Each row of a before or after table is a point. One or more steps were done to the points. Then noise was added and the rows were shuffled. The steps act on how far a point lies along the listed directions, d1 being the first. Name the steps. A step turns or swaps two directions, mirrors them in a line or flattens them onto one, adds a multiple of one to another, or multiplies one. Angles are multiples of 10 degrees, from the lower direction toward the higher: turns from -170 to 170, lines from 10 to 170 but not 90. Use the fewest steps. Two steps may share a direction if one is a turn and the other turns, adds or multiplies; they go together, in the order done. Otherwise the lowest direction goes first.

Directions:
(1): [-0.8 -5.2]
(2): [ 5.2 -0.8]
Before (9 x 2)
[[-0.1 -3.3]
 [-6.6 -3.4]
 [ 5.1  6.7]
 [-3.9 -4.4]
 [ 5.0  0.4]
 [-6.7 -2.2]
 [-1.4 -2.1]
 [-2.2 -4.3]
 [-4.9 -1.9]]
After (9 x 2)
[[-4.0 -0.1]
 [-1.6  0.0]
 [-2.3 -0.3]
 [-6.4  0.0]
 [-6.9 -0.1]
 [-4.7 -0.5]
 [-0.2 -0.1]
 [ 5.3  0.3]
 [ 5.1  0.3]]
Steps: flatten d1 and d2 onto the line at 100 degrees

Directions:
(1): [ 0.8  5.5 -2.3 -1.2  0.9 -6.6]
(2): [ 2.0 -1.5  4.7  5.5  3.6 -3.2]
(3): [-6.3  3.0  3.6 -1.8  4.0  1.3]
(4): [ 1.0  4.4 -3.5  5.0  2.2  4.4]
(5): [ 3.2 -2.3 -2.3 -3.9  6.8  0.9]
(6): [-5.1 -4.0 -5.0  2.7  1.3 -2.5]
Before (12 x 6)
[[ 1.3  2.7  7.6 -0.9 -1.8 -0.7]
 [ 0.8  6.6  3.2  1.2 -4.5 -2.5]
 [-0.3  3.7 -4.9  3.0  1.6 -1.0]
 [-3.4 -2.1 -5.6 -5.1 -6.6 -2.9]
 [ 5.8 -3.6  1.6 -4.7  2.5 -3.4]
 [-1.7  1.2  3.3  2.5 -0.6  4.9]
 [-5.0  1.7 -4.8 -7.2  3.6  2.5]
 [-2.7  9.1  0.3  0.4  0.9 -4.1]
 [ 2.3 -0.5 -4.8 -4.4 -0.9 -5.4]
 [ 2.1  3.3  2.2  0.4  4.2  9.0]
 [ 2.9  0.2  0.0 -5.8  3.1  2.0]
 [ 6.3 -4.3 -1.1 -6.8 -1.5  2.0]]
After (12 x 6)
[[-1.3  0.8  3.4  3.0 -0.5  4.5]
 [-1.4  8.5  0.7  1.8  1.3 -4.9]
 [ 4.2 -0.6  0.7 -4.1  3.3  0.8]
 [-0.5 -3.9 -4.2 -1.8 -5.8 -4.9]
 [-0.1 -1.1 -2.5 -1.2  4.8 -1.1]
 [ 0.7  6.7  3.2  1.2 -4.6 -2.3]
 [-0.4  3.5 -4.9  3.0  1.5 -1.0]
 [ 0.8  3.1  7.2 -1.5 -2.1 -0.3]
 [ 3.9 -2.6  0.7 -7.0  1.9 -2.2]
 [ 6.8 -4.6 -0.8 -6.3 -1.5  1.9]
 [ 3.1  2.8  2.8  1.5  4.7  8.3]
 [ 2.8 -0.6 -4.7 -4.3 -0.9 -5.6]]
Steps: flatten d2 and d3 onto the line at 60 degrees

Directions:
(1): [-4.6 -0.5 -6.6  0.8 -2.0  6.6 -2.0  0.0 -2.6]
(2): [ 5.0 -0.2  1.4 -6.3 -3.9  2.3 -0.6  3.3 -5.1]
(3): [ 3.8  5.0  0.0  3.5  0.3  1.8 -6.8  3.7  2.9]
(4): [ 0.5 -7.1 -2.8 -1.5  4.9 -2.3 -3.5  4.6  0.5]
(5): [-1.8 -4.7  6.6  0.7 -1.7  5.8 -0.4  1.0  3.9]
Before (11 x 9)
[[-1.5 -3.4 -6.0 -0.4  1.8 -3.4  1.5  1.4 -4.0]
 [ 1.2  1.4 -6.6 -1.8  0.7 -2.9 -0.7  3.4 -4.7]
 [ 7.5  4.4 -0.9 -4.9 -4.3  0.2  2.1  1.9 -5.0]
 [ 2.9  1.1  3.5  4.8  2.0  0.4 -3.7  1.6  7.2]
 [ 0.1  3.7 -9.3  4.8  4.5 -3.7 -1.4 -0.2 -5.0]
 [ 0.7  2.1  5.6  4.3  3.8  0.4 -0.3 -0.1  6.3]
 [ 0.9  1.4 -8.3  2.1 -0.3 -0.8 -3.0 -1.5 -3.9]
 [-1.8  0.0 -7.4 -0.9  4.9 -3.4  0.0 -3.5 -5.5]
 [-5.6 -4.4  3.2  6.3  5.0  3.5 -3.7  1.8  7.6]
 [-0.6  5.1 -1.1 -1.4 -3.1 -0.9  1.9 -2.8 -2.0]
 [ 1.8  2.5  5.0  3.0 -2.9  6.0 -1.0  3.7  2.4]]
After (11 x 9)
[[ 0.5  0.6 -5.7  2.1  5.6 -8.2  3.6 -1.8 -5.6]
 [ 2.4 -1.0 -3.0 -0.6  1.2 -7.2  2.5 -3.5 -3.5]
 [-3.6 -2.3  2.7  0.3 -3.9  6.5  5.0 -0.2 -0.9]
 [-6.0 -5.0 -3.7  1.8 -0.3  5.6  0.8 -1.6  1.5]
 [ 4.0 -0.3 -1.3  0.4  3.0 -6.9 -0.6  3.6 -1.5]
 [ 2.5  0.9 -4.0 -2.9  1.1 -5.6  1.6  2.5 -4.5]
 [ 0.1  6.1 -0.1 -0.4 -2.2 -1.9  1.2 -2.7 -0.7]
 [-5.8 -1.1 -2.0  3.6  1.8  6.5 -0.2 -1.4  2.7]
 [ 3.6  2.4 -2.4  0.0  6.4 -7.7 -1.4 -1.8 -2.5]
 [ 5.6  4.9 -2.3 -4.3 -5.2  1.9  2.4  0.5 -5.8]
 [-7.7 -8.6  2.8  3.3  5.0  2.3  0.1  0.2  5.4]]
Steps: turn d1 and d3 by -140 degrees; turn d2 and d4 by -10 degrees

Directions:
(1): [ 1.9  2.4  3.5  0.1  1.3 -5.1  3.4  2.9 -9.2  1.8  3.6 -2.4  3.7 -1.7]
(2): [ 0.8  8.8 -5.0  1.1  2.3  1.0 -2.9  0.6 -1.0  6.3 -2.6 -3.2 -3.7  0.6]
(3): [ 4.4  1.8 -2.0  2.6  3.9  5.4 -1.2 -2.2  0.2 -6.3  5.5 -3.5  0.8 -5.0]
(4): [-6.0 -2.5 -0.4 -6.1 -1.3  0.3 -4.4 -3.2 -1.1  3.9  3.8 -2.9 -0.6 -6.4]
Before (8 x 14)
[[  4.2   7.0   0.0   1.5   2.7  -1.4   0.7   3.4  -5.2   2.3   2.4  -3.3
    0.9  -0.6]
 [  0.4  -3.6  -1.8  -0.6  -1.1   2.1   1.4   0.2   2.4  -1.6   0.0  -0.6
   -1.5  -2.9]
 [  5.2  -2.0   2.6   7.2   0.7   0.0   6.7   3.5   5.6 -10.6  -4.0   6.2
    1.7   9.5]
 [ -1.0   0.4  -2.1  -1.6   1.2   6.8  -3.9  -1.9   3.6  -0.6  -0.8  -3.2
   -3.9  -4.3]
 [  1.6   0.1   0.1   2.6   2.7   2.9   2.5   0.4   0.7  -0.5   0.3  -3.9
    0.6  -1.3]
 [ -2.3  -3.9   5.4  -2.0  -3.0  -2.9   3.0   0.5  -0.9  -1.8  -1.2   1.8
    4.0  -0.6]
 [  1.1   1.2   0.5  -0.4   0.3   1.6   2.6  -0.9   0.3   1.4  -1.4   1.2
    1.5   0.4]
 [  3.4  -0.5  -0.4   8.6  -1.6   2.6   5.3   3.0   8.3  -5.0 -10.6   7.4
   -0.4  14.5]]
After (8 x 14)
[[  0.7  -0.5   1.3  -2.6   1.4   1.3  -1.7  -0.6  -2.6  -2.1   7.1  -3.6
    2.3  -6.4]
 [ -0.6 -10.3   6.6   1.5  -2.4  -1.9   6.3   1.3   4.5 -10.8  -0.4   6.8
    3.9   5.4]
 [ -0.2  -2.6   0.4   1.2   1.7   3.5   1.7  -0.7   2.7  -1.2   0.7  -3.3
    0.1  -1.8]
 [  0.2  -0.7   1.2  -1.1   0.0   1.3   2.5  -1.6  -0.2   1.1  -0.4   1.4
    2.1  -0.9]
 [  1.0  -1.1  -2.9   0.9  -0.9   1.7   1.8   1.8   2.6   0.3  -3.1   0.1
   -2.7   0.2]
 [ -6.3 -15.3   8.5  -1.7  -7.3  -3.0   5.2   0.3   3.3  -5.0  -2.7   8.1
    5.3   6.4]
 [ -2.3   0.2  -2.1  -1.9  -0.4   5.3  -3.7  -0.9   4.8   2.3  -4.5  -1.3
   -5.0  -1.3]
 [  3.1   4.1   2.6   2.9   0.3  -2.2   4.3   2.9  -1.9  -1.6  -3.5   0.4
    2.8   2.6]]
Steps: turn d1 and d3 by 40 degrees; swap d2 and d4

Directions:
(1): [-2.3  7.0  0.4 -3.5  1.1 -2.4 -1.1  4.5  0.7  4.3  3.8  0.1 -0.4  6.4
 -3.5 -0.1  2.7 -2.2  1.0 -8.8]
(2): [-1.3  0.8  6.8  2.4 -2.6 -5.7 -2.9 -0.3  1.0 -1.4  1.3 -1.0  2.3 -1.3
  8.5  3.8 -2.1 -2.1  7.8 -1.9]
Before (11 x 20)
[[  0.0   0.6  -3.7  -3.5   0.7   1.2   0.0   0.6   0.4   0.0  -2.5   2.4
   -1.5  -0.7  -2.6   0.1   2.9  -1.6  -3.4   2.3]
 [  1.2   0.0  -4.3  -2.0   2.0   2.0   0.9  -0.1  -2.9   1.8  -0.5  -0.1
   -0.1   1.4  -5.7  -2.1   5.3   2.2  -5.0   1.2]
 [ -5.8   3.4   6.3  -0.1  -0.4  -4.6  -1.6   1.6   0.5   3.0   2.2  -1.8
    2.1   2.6   3.7   2.9   1.0  -2.3   6.2  -6.3]
 [  1.2  -6.5  -3.0   0.2   2.2   1.6   3.3  -1.9  -0.7  -1.5  -3.2   2.6
   -1.2  -1.5   1.0   0.8  -0.4   2.9  -4.2   6.2]
 [  1.2  -3.1  -0.8   0.3   0.7   5.6   1.4  -1.3  -0.5  -2.8  -2.9   1.0
    0.0  -1.4  -6.6  -2.2   0.6   2.8  -5.9   4.5]
 [  0.4   3.9   2.2   3.0  -1.8  -2.3  -2.0   2.8   1.4   2.5   1.5   0.9
   -2.7   0.5   3.5   3.4  -1.0  -1.9   1.9  -1.0]
 [  4.4  -7.2  -9.8  -2.1   4.3  13.0   5.7  -1.1  -2.2  -2.1  -4.6   1.7
   -1.3  -1.3 -13.3  -4.4   2.3   7.6 -12.2   9.7]
 [ -2.8   7.8  -0.6  -4.3   0.8  -3.4   2.5   3.4   1.2   4.8   2.6   1.7
   -0.3   3.9  -2.7   0.3   1.8  -1.3   2.9  -7.6]
 [  1.2  -3.3   6.0   4.0  -3.1  -2.1  -1.5  -2.4   2.0  -2.6  -1.5  -2.4
    2.0  -5.3   9.7   5.4  -1.4  -0.4   6.2   6.0]
 [ -0.6  -6.0  -1.6   0.5   1.9   1.9   1.3  -3.5  -2.4   0.8  -0.5  -0.3
   -2.2  -2.4   0.6   1.6  -3.7  -2.1  -1.0   6.0]
 [ -0.8  -1.8  -8.7  -2.4   1.8   7.5   3.6   0.2  -0.5   1.2  -0.6   2.0
   -6.7   3.9  -9.7  -3.4   4.0   0.1 -10.0   1.5]]
After (11 x 20)
[[  5.5 -13.1  -4.0   2.9   1.5  10.4   3.6  -5.6  -1.9  -8.1  -7.2   0.6
    1.6  -8.1  -1.2  -0.5  -2.7   7.9  -5.5  16.6]
 [  0.2  -9.8  -1.0   5.2  -2.7   3.1   1.7  -6.3   0.3  -5.9  -3.4   0.6
   -3.3  -6.0   6.4   1.7  -1.8   0.5  -0.6  11.1]
 [ -0.3   6.0  -3.5  -4.3   2.4   3.6   0.8   4.2   1.4   6.4   2.3  -0.9
   -2.1   6.5  -8.5  -0.7   5.4  -0.3  -4.4  -4.2]
 [  2.4  -5.1   0.7   2.4  -0.5  -0.6  -0.3  -4.0  -2.5  -2.6  -2.4  -0.4
    1.4  -4.0   2.9   0.6   2.5   2.4   0.1   6.7]
 [  0.7  -1.1  -1.8  -0.9  -0.8  -0.2  -1.1  -1.3   1.0  -2.4  -3.3   2.2
    0.0  -4.0   1.5   0.6   1.3  -2.2  -1.4   4.8]
 [ -5.8   4.5   5.1  -0.9   0.4  -5.0  -1.3   2.4   0.5   4.0   2.3  -1.6
    1.3   3.6   1.2   2.5   1.5  -2.0   4.8  -7.1]
 [ -1.6   2.0   5.0   0.0  -3.1  -6.3   1.3  -0.6   1.5  -0.5   1.1   0.7
    1.3  -2.9   7.6   3.3  -1.8  -1.2   8.6  -2.1]
 [  0.6  -4.3   0.3   1.6   0.2   4.8   1.0  -2.6  -0.7  -4.2  -3.3   0.9
    0.8  -3.5  -3.5  -1.2  -1.0   3.2  -4.1   6.5]
 [  1.0  -4.5  -4.5  -0.5   3.0   2.4   4.0  -0.5  -1.1  -0.1  -2.7   3.2
   -1.4   0.6  -2.4   0.1   1.0   3.1  -5.9   4.7]
 [  0.5   5.3   1.2   2.1  -1.5  -1.5  -1.0   3.5   1.6   3.7   1.5   1.0
   -3.6   2.1   1.4   2.9   0.0  -1.5   0.6  -1.9]
 [ -1.2  -3.4  -4.2  -1.9   3.2   3.7   1.4  -1.4  -2.6   2.9   0.6   0.3
   -4.0  -0.5  -4.6   0.2  -1.8  -2.3  -4.3   3.2]]
Steps: swap d1 and d2
